Rows are points. The points of each table are mixes of a few directions, plus a little noise. Count the directions of each table, and those that both share. Where both have some left over, give the other angles between the two spaces (their principal angles), to ten degrees, smallest first.
In the rows, 128 means zero.

First, 7 rows:
[[163 115]
 [ 81 146]
 [108 136]
 [ 86 144]
 [106 136]
 [145 121]
 [207  98]]
Second:
[[102 138]
 [124 130]
 [ 89 143]
 [198 102]]
Directions: first 1, second 1, shared 1

First:
[[172  55 132 151]
 [101 174 125 114]
 [ 91 190 124 109]
 [147  96 130 138]
 [100 174 125 114]
 [157  80 131 143]]
Second (8 x 4):
[[145  95 124 139]
 [102 109 140 205]
 [109 113  68 136]
 [139 144 141 100]
 [116 162 147 118]
 [152 120 160 120]
 [ 99 175 171 150]
 [163 107  73  57]]
Directions: first 1, second 3, shared 1

First, 7 rows:
[[124 125  78 163 153 122]
 [ 85 115 111 171 157 179]
 [120 113 110 163 130 151]
 [158 109 185 111  61 144]
 [154 170 145  50 136  52]
 [138 147 138  92 132  95]
 [116 117 129 147 128 153]]
Second (6 x 6):
[[123 131 139 122 156 118]
 [101 123 139 120  77  93]
 [129 174  83 101 164 156]
 [171 134  94 147 157 191]
 [131 138 107 126 112 143]
 [113  69 205 154 102  67]]
Directions: first 3, second 3, shared 1; angles 60, 80

First:
[[124 114 127 151 114 126 104 122 109]
 [156 106 115 105 101 138  74 109 145]
 [191 102  82 117  97 116 146  79 231]
 [ 82 114 129 123 189 150  99 134  93]
 [120 192 141 152  96 102 187 136 113]
 [108  76 163 165 163 130 142 174  86]
 [150 113 142 101 147 132 159 154 156]
 [ 93 208 125 110 115 130 112 116  90]]
Second:
[[105  94 135 131 132  76 125 117 135]
 [134 126 119 148 128 164 109 128 110]
 [126 136 135 108 127 102 147 130 144]
 [121 124 133 119 128 102 137 126 138]
 [164 183 119 117 122 202 139 146 123]
 [137  98  99 206 130 229  54 122  64]
 [120 111 127 138 130 119 118 123 123]
 [117 151 156  56 127  30 196 132 187]]
Directions: first 5, second 2, shared 1; angles 70

First:
[[ 55 146 111 120  83 205  36 209 201 197 136  75]
 [161 120 136 132 149  93 171  90  95  97 124 152]
 [186 114 142 133 166  66 203  62  70  72 121 171]
 [101 135 121 126 111 159  92 159 157 155 131 108]
 [113 130 125 126 118 143 110 143 142 141 130 118]
 [125 129 128 128 126 130 124 131 131 131 129 125]
 [165 119 137 131 150  89 174  86  91  94 124 154]
 [118 131 126 128 122 139 116 140 138 138 129 121]]
Second, 8 rows:
[[165 113 139 151 191 122 174 113  99 101 126 123]
 [154 122 135 128 143  97 161  95 100 103 127 150]
 [130 131 126 118 111 112 130 115 123 125 125 141]
 [ 93 138 118 120  96 153  86 159 158 158 129 113]
 [101 133 121 128 121 165  94 165 155 154 131 101]
 [147 130 131 113 104  73 156  80  99 102 123 172]
 [170 104 145 171 242 159 176 140 106 104 129  90]
 [ 60 156 106  92  19 141  47 157 179 179 131 133]]
Directions: first 1, second 2, shared 1

First (8 x 18):
[[116 116 126 120 144 129 118 130 135 135 128 125 147 133 123 137 137 136]
 [140 141 130 136 113 127 138 125 122 121 128 132 110 122 134 118 119 119]
 [110 109 123 116 152 130 113 132 138 138 128 123 157 137 119 143 141 142]
 [126 126 128 126 130 128 127 129 129 129 128 127 131 129 127 129 129 130]
 [105 105 122 113 158 131 108 133 141 141 128 120 164 140 117 146 145 145]
 [116 115 125 120 144 129 118 131 135 135 127 124 147 134 123 138 137 137]
 [205 208 148 179  27 119 193 111  84  83 129 152   7  90 163  67  71  71]
 [107 105 122 113 157 130 109 132 141 141 128 121 162 139 118 146 144 144]]
Second:
[[ 92 115 138 131 129 122 155 117 142 103 134 136 114 106 147 145 100 115]
 [152 120 137 127 138 117 155 100 121 113 146 129  67 128 111 105 149 140]
 [105 132 117 129 149 104 154 154 113  96 138  95 118  86 163 110  96 137]
 [104 129 123 134 140 119 136 148 124 118 131 113 139 106 149 124 101 121]
 [174 143 114 105  93 146  83 124 128 141 104 131 147 165 102 136 183 161]
 [136 137 122 128 113 152  80 144 132 169 107 139 187 159 115 145 137 119]
 [ 58 125 126 158 139 160 128 132 165 113 114 134 141 112 106 142  96  54]
 [141 127 138 142 125 154 100 114 138 172 121 155 147 166  87 134 147 101]
 [134 112 152 113 110 114 145 100 134 134 139 161 122 137 150 156 124 149]
 [180 140 112 114 146  92 140 150  82 121 146  86 100 115 147  82 145 185]]
Directions: first 1, second 5, shared 0; angles 60
